Each row of a before or after table is a point. The points were changed in one or more steps. Then noise was added and the rows were shuffled. The steps act on columns, c1 being the first. Name the steps. A step turns or swaps two columns, mirrors them in a line or flattens them onto one, adds a multiple of one to another, or multiplies or shifts one. Angles are multiples of 10 degrees, from the lower column toward the higher: turns from -170 to 170, lines from 10 to 170 but not 90. Use the fewest steps. Two steps may share a column if one is a turn and the other turns, adds or multiplies; they go together, in the order done. Otherwise the lowest column goes first.
In the rows, zero is written as 128.

Before, 12 rows:
[128 102 135]
[85 116 124]
[130 89 83]
[156 103 167]
[125 95 96]
[190 136 161]
[104 90 110]
[73 128 108]
[132 75 88]
[129 122 83]
[132 120 110]
[88 120 96]
After (12 x 3):
[132 148 78]
[127 184 81]
[133 181 109]
[132 133 89]
[104 149 127]
[189 196 122]
[89 181 124]
[86 175 154]
[75 189 145]
[127 155 99]
[158 161 147]
[130 162 135]
Steps: add -0.7 times c1 to c3; shift c2 by 60

Before:
[161 135 174 125 134 110 88 105 122]
[161 100 132 142 170 108 129 143 165]
[173 134 141 120 112 111 126 128 69]
[71 120 162 127 114 112 129 174 126]
[77 140 85 122 228 117 178 150 158]
[168 142 150 157 121 146 112 127 132]
[138 126 106 116 124 122 115 133 174]
[110 151 119 115 161 103 193 148 172]
After:
[77 140 135 120 208 171 179 150 157]
[160 135 87 126 114 90 86 106 121]
[167 141 142 158 103 100 114 127 131]
[139 126 131 115 104 152 115 133 173]
[174 135 102 119 91 123 127 129 70]
[160 100 103 142 151 131 129 142 166]
[110 151 104 114 142 145 192 149 173]
[71 122 91 128 94 101 128 176 126]
Steps: turn c3 and c6 by -110 degrees; multiply c3 by 1.3; shift c5 by -20

Before:
[168 177 150 136 100 128 142 116 102 90 136 119 151 127]
[70 93 156 78 146 102 134 124 128 119 142 173 128 182]
[105 131 149 78 135 125 151 156 132 109 115 119 95 171]
[104 99 161 99 131 81 131 152 106 111 103 132 145 185]
[124 179 167 125 107 126 180 101 149 106 107 115 138 125]
[158 161 191 119 106 113 135 99 99 115 130 89 137 129]
[104 104 111 147 135 178 156 100 185 119 143 124 148 80]
[167 194 166 144 109 125 166 100 102 135 109 96 122 164]
After, 8 rows:
[161 158 192 121 105 171 134 99 99 117 132 91 134 130]
[179 167 152 141 99 139 142 117 103 87 148 120 146 128]
[106 105 111 146 136 184 158 99 188 120 147 122 135 78]
[129 107 148 78 135 137 151 157 129 110 99 117 105 171]
[94 72 157 77 146 35 133 123 127 117 141 176 123 181]
[179 125 167 123 107 146 181 102 148 107 115 116 147 123]
[101 103 162 101 131 74 131 152 104 109 117 132 154 186]
[193 168 164 145 107 175 163 100 101 139 108 92 132 162]
Steps: swap c1 and c2; add -1.5 times c12 to c6; turn c11 and c13 by -30 degrees
